Every row gives one point. Before rounding, the points of a table are all equally far from one centre. They may lie mostly on one side of it. Where is the centre, to within rounding?

Points (7 x 2):
[[-11 -74]
 [ 41 -36]
 [ 40 -46]
 [ 40 -46]
 [ 39 -48]
 [  0 -76]
 [ 41 -41]]
Centre: [  1 -36]

Points (8 x 4):
[[ 35 -13  -3  54]
 [-12  -9 -23  74]
 [ 23 -20 -20  55]
 [ 22 -21  -5  24]
 [ 35  85  20  91]
 [ 23   4  30   6]
 [ 27  74 -22 112]
 [  9  35  44  67]]
Centre: [ 10  61 -29  29]

Points (12 x 6):
[[-43  -7 -96  14  47 -33]
 [-41 -19   1  41  44  -2]
 [-52 -24 -26   2  89 -23]
 [-67 -11 -81  15  38 -65]
 [ 53 -40 -42  18 -28 -44]
 [-39 -51 -91   9  19 -65]
 [-43 -34 -56  18  37  10]
 [-65 -14 -35  37  19  -9]
 [-55  -8 -56  49  44 -42]
 [-50 -37 -27  50  28 -80]
 [-65 -17 -11  49  33 -60]
 [-21  27 -37  42  77 -49]]
Centre: [ -7  -5 -25 -18  18 -51]

Points (12 x 9):
[[  6  15  -7  49  86  37  23 -80   8]
 [ -2 -21  -1 -14  72   8   4 -60  -8]
 [-14  19 -87  46  11  20 -40 -27  52]
 [-23  -9 -65  89  83 -21 -23  10 -16]
 [-58  31 -57  50  43  30 -25 -55  36]
 [ -9   3 -63  67  15  31  -8 -84  24]
 [-18  70 -73  83  65  15 -64 -49  37]
 [-22  18  28  30  44  48 -18 -90  25]
 [ 12  29 -75  57 -22  21 -22 -12  31]
 [-49  43 -76 -14  36  50 -23 -16 -12]
 [-16  -7 -98   8  24  37 -61 -43  34]
 [-19   4 -43  57  68   8 -38  -7  70]]
Centre: [ 17  18 -23  45  49  38 -62 -23 -26]

Points (18 x 12):
[[  83    2  -21  -99   55    3    0    3  -32   29   22  -27]
 [  53  -11    5  -32   92   12  -32  -11  -76  -12   55   11]
 [  55   69   10  -38    0   76  -35   24  -15   10    7    2]
 [  30  -46  -24   39   57   17  -35   -1  -75   30   66  -21]
 [  78   31   -9  -73   37   53  -13   -3  -50   34   34  -41]
 [  63   34  -22  -75   69   64   24    1  -41  -13    5   27]
 [  88   42  -59  -48   63   53   -4  -23  -66   21   29  -38]
 [  69   10  -15  -65   90   43    1  -22  -33  -29   26  -25]
 [  83   29  -25  -58   14   56   -4  -47  -19   36   66  -11]
 [  40   47  -61  -36   10    6   -8  -54  -75    5   85  -31]
 [  52   21  -21 -101   17  -29  -44   10  -54  -23   -4  -16]
 [  50   12  -30  -17  104   39    8  -57  -43   21   63   15]
 [  65  -21  -24  -78   52   35  -10   14  -63   11   29  -51]
 [  37   24  -25  -34   29  104  -18  -24  -74   38   32   21]
 [  59   29  -38  -88    8   26   28  -13  -52  -20   26  -43]
 [  73   58  -77  -58   19    9  -25  -51  -10   38   73   13]
 [  32   44  -71  -94   43   16  -29  -25    4   66   48   -5]
 [  17   21  -20  -73   41   79    1  -27  -14   19   67  -21]]
Centre: [ 23  10 -46 -11  24   9 -17  -8 -23  11   7   6]
